Rows are points. Before rounding, the points of a table are all equally far from one centre. They may lie mostly on one side of it. Write the centre, to within rounding.

Points (8 x 2):
[[ 2.9 -2.3]
 [-2.3 -6.5]
 [ 2.9 -2.7]
 [-4.7 -0.6]
 [ 2.8 -3.5]
 [ 0.5  1.0]
 [ 2.8 -3.6]
 [ 0.6  1.0]]
Centre: [-1.2 -2.6]

Points (10 x 4):
[[ 0.0  1.7  4.3 -4.2]
 [-4.3 -0.7 -2.5 -2.6]
 [ 1.8 -2.9  0.3 -2.4]
 [-1.0  6.0 -2.3 -1.9]
 [-4.2 -2.1  0.6 -2.6]
 [-2.3  4.3  3.1 -4.1]
 [-3.3  2.4  1.1  3.8]
 [-5.2  0.6  3.2 -0.8]
 [ 2.0  0.9  4.5 -2.4]
 [-5.3  3.3  1.8 -2.5]]
Centre: [-0.8  1.5  0.3 -0.7]

Points (13 x 6):
[[-0.8  0.7 -3.0 -3.8 -4.1 -1.2]
 [-2.0 -2.2 -1.2 -6.1 -1.2 -0.3]
 [ 0.9 -2.9  3.3 -6.3  0.9 -1.2]
 [-1.1  4.8  0.5 -6.3 -2.2 -1.3]
 [-3.7  2.0 -1.6 -3.0  0.6  1.2]
 [-3.4 -0.3  5.1  0.7 -3.5 -1.0]
 [-2.7 -1.0  0.2 -3.9 -3.4  3.7]
 [-2.4  1.3 -0.6 -3.9 -5.2  2.3]
 [-3.9 -1.5  2.4 -1.1  0.5  2.8]
 [ 5.2  0.6  2.8 -4.9 -1.4 -1.3]
 [ 1.2 -1.0  4.4 -6.9  0.3 -2.3]
 [-1.3 -4.2  3.5 -4.7  0.4 -1.4]
 [-3.0 -2.8  3.5 -4.3  1.1  1.4]]
Centre: [-0.1  0.7  2.1 -2.5 -1.5 -0.4]

Points (13 x 9):
[[ 3.7 -0.9 -1.8  0.0  1.4  4.2 -0.3  7.8  4.1]
 [-0.9 -1.8  2.4  2.1  2.8  4.1 -3.0  6.1  0.3]
 [-0.3 -0.4 -0.8 -0.8  5.9  1.1 -0.4  1.9  1.6]
 [-1.3 -2.7  2.1  3.3  2.3  0.9 -3.0  3.0  2.5]
 [-0.9  2.1  0.9  2.5  1.7  1.1 -4.7  3.2  4.1]
 [ 4.6 -1.3  0.7  1.1 -1.1 -1.0 -4.9  2.4  4.8]
 [ 1.2 -0.1 -1.2  0.5  2.9  3.0  1.1  5.1  4.7]
 [ 3.9 -2.9 -2.0  0.7 -0.2  2.8  1.5  4.3  4.3]
 [ 0.8 -1.8  1.6  0.6  1.9  3.6 -3.4  6.3  4.3]
 [-0.4 -0.9  0.0  2.4  2.7  2.9  0.9  4.4  3.7]
 [-2.0 -3.1 -2.9  1.9  4.4  1.7  0.5  7.1 -0.3]
 [ 0.6  0.7 -1.1 -1.1  2.9  1.1 -7.3  5.0  4.2]
 [-2.4 -1.6 -1.6  2.7 -0.3  3.2 -5.0  2.6  2.8]]
Centre: [ 1.7 -0.4 -1.9  0.1  0.1 -0.3 -2.5  5.0 -0.6]
